Each row of a before or after table is a point. One or more steps were done to the points. Then noise was added and the rows were shuffled. The steps act on how far a point lies along the listed directions, d1 being the first. Write out the steps. A step turns or swaps two directions, mirrors them in a line or flattens them onto one, adds a multiple of one to another, or multiplies one. Angles are multiples of 10 degrees, from the lower direction toward the higher: turns from -170 to 170, lines from 10 to 170 but not 90. Use the fewest steps. Two steps may share a direction if one is a turn and the other turns, adds or multiplies; they go together, in the order done. Otherwise the lowest direction goes first.
In the rows, 128 means zero.

Directions:
(1): [127 178]
(2): [ 78 127]
Before (11 x 2):
[[ 82 125]
 [169 104]
 [ 81 102]
 [186 157]
 [117 165]
 [132 181]
 [181 114]
 [111 180]
 [206  67]
 [118 142]
 [125 183]]
After (11 x 2):
[[110 131]
 [171 123]
 [ 84 133]
 [ 84 140]
 [105 126]
 [121 126]
 [213 115]
 [180 124]
 [185 116]
 [114 124]
 [118 129]]
Steps: flatten d1 and d2 onto the line at 80 degrees

Directions:
(1): [181 146 104]
(2): [133  74 100]
Before (13 x 3):
[[141 147 142]
 [148  82 102]
 [234 212 110]
 [116 162 171]
 [104 140 125]
 [104 156 153]
 [ 99 134 163]
 [145 151 151]
 [124 102 117]
 [134 140 121]
 [110 152 137]
 [115 131 119]
 [101 147 161]]
After (13 x 3):
[[122 134 127]
 [ 57 132 182]
 [ 74 139 153]
 [108 138 169]
 [162 189 142]
 [ 91 133 132]
 [117 132 117]
 [ 69 123 177]
 [ 53 138 178]
 [160 114  99]
 [112 136 160]
 [ 51 140 203]
 [218 105  70]]
Steps: add 1.5 times d2 to d1

Directions:
(1): [101 100 172 166 168 160]
(2): [ 69 133 142  74 109 152]
(3): [151 144 107 141 105 203]
(4): [103  70  94 154  87 122]
(5): [111 169 164 170  80 112]
(6): [171  91 179 103  96 132]
Before (11 x 6):
[[128  84  99  76 124 133]
 [116 108 178 112  95 199]
 [138 108 109 195 184 136]
 [136  91 145  55 127 114]
 [ 99 121 112 127 158 121]
 [137  91 115  98 136  97]
 [192 129 154 190 163 174]
 [132 126 192 151 155 158]
 [148 139 168 178  88 164]
 [149 155  97 170 209 148]
 [116 119 107  42 103 100]]
After (11 x 6):
[[107  83 168 168 122 156]
 [166 114 111  77 158 130]
 [160 105 145 219 112 166]
 [126  97 169  98 114 204]
 [158 114 128 102 151  94]
 [138 139 130 206 177 130]
 [129 145 175 158  84 173]
 [126 116  79 216 157 136]
 [141 114  98  42 126  97]
 [155  77 133  68 135 110]
 [110 125 115 130 169 120]]
Steps: turn d2 and d5 by -30 degrees; multiply d4 by -1

Directions:
(1): [123 165 169 129 106  71 110  75]
(2): [129 132 160 105 120  86 187 184]
Before (9 x 8):
[[146 112 116 115 144 166 176 214]
 [140 155 124 135 145 136  66  54]
 [130 170 157 144 123 115 123 113]
 [118 143 143 131 108 135  99  87]
 [122  87 129 121 119 155 157 189]
 [109 118 190 104 106  37 169 150]
 [150 121  99 137 134 166 127 176]
 [138 140 136 124  90 120  70  47]
 [136 149 137 166 105 113  59  15]]
After (9 x 8):
[[106 131 190 109  96  34 140 101]
 [147 139 105 160 123 157  82 108]
 [114 125 136 143 109 134  77  75]
 [150 108 112 108 173 158 168 204]
 [130 153 155 130 122 126 148 161]
 [149  83 120 122 138 136 215 232]
 [141  94 115  91 112 134 182 191]
 [133 165 137 156 126 142  59  54]
 [120 111 129 113 116 134 157 171]]
Steps: swap d1 and d2

Directions:
(1): [167 131 113 195 167 123 150 102  64 127 103]
(2): [ 94 149  43 126 151 168 140  91 159 112 123]
Before (10 x 11):
[[170 110 122 173 139  83 139 122 102 129 120]
 [161 122 126 171 135 113 145 110 101 131  99]
 [ 79 129 125  63  87 150  99 139 188 121 133]
 [146 128 188  99 119 106  99 141 128 143 161]
 [181  83 235 188 122  45 128 134  33 136 111]
 [108 111 170 101  92 120 125 161 142 145 164]
 [ 77 139 134  61 114 143 130 149 204 120 137]
 [104 141 132 115 114 114 125 139 160 131 144]
 [127 119 146 139 113 116 112 153 126 119 126]
 [208 131 202 191 115  60 139 144  52 146 115]]
After (10 x 11):
[[101 150  98 131 131 123 135 119 154 128 135]
 [160 107 174 138 105  94 128 138 118 139 114]
 [115 123 129 124 109 126 111 148 146 114 130]
 [ 84 154  62 117 163 165 157 101 170 109 112]
 [144 125 227  86  53  65 106 185 150 149 151]
 [156 100 162 131 108  71 121 151 129 137 133]
 [ 79 126 105  98 114 151 132 134 171 131 158]
 [105  83 248  66  56  61  92 178 150 136 152]
 [ 85 147  51 118 138 173 127  91 160 110 108]
 [111 141 137  74 122 135  99 126 172 131 167]]
Steps: turn d1 and d2 by -70 degrees

Directions:
(1): [133  87 122 151 134  89 144 137 170  81 176 196]
(2): [144 189 150 112  80 121 128 168 171 150 189 111]
(3): [ 44  96  67  94  96 131 133 145 139 136 143 110]
(4): [146 169  58 133 134  93  53  99 143 126 122 138]
Before (11 x 12):
[[ 85 130  40 135  98 100  89  85 139 142 113  99]
 [152  63 162 133 165 166 182 118  80 133 100 129]
 [125 134  44 154 124  72  78  85 132  91 114 188]
 [ 67 139 120 115  90 133 143 173 163 119 163  87]
 [154 172 172 116 122 205 136 147  89 181  93  57]
 [ 67 167 162  61  72 163 183 175 132 184 154  66]
 [135 115 111 145 132 100 126 115 157 100 149 160]
 [156 124 107 135 151 102 100  98 142 125 135 135]
 [113  96 121 145 111 103 168 129 114 143 131 146]
 [ 89 178 180 103 118 193 169 133  84 177  83  19]
 [152 132 138 143 174 131 136 103 101 121  90 132]]
After (11 x 12):
[[169 134 239 135 132 120 214 161 156 110 179 175]
 [110  98 168 153 130 123 178 163 163  75 161 144]
 [ 81 101  90 117 117 128 130 117 133 127 120 116]
 [175 194 103 105 100 123  95 142 148 170 174 102]
 [140  76 103 186 149  83 128  69 137  88 107 167]
 [116  99 101 117 148 126 113  95 115 138 109 109]
 [ 80  92  39 139 132 106 103  80  96  98  76 160]
 [140 180 108 122 142 125 103 114 119 146 108 101]
 [223 178 207 158 148 169 134 144 121 142 124 121]
 [221 209 239 175 150 121 157 129 149 113 150 131]
 [122 131 103 138  96  92 144 135 132 152 150 139]]
Steps: swap d1 and d3; mirror d2 and d4 in the line at 130 degrees
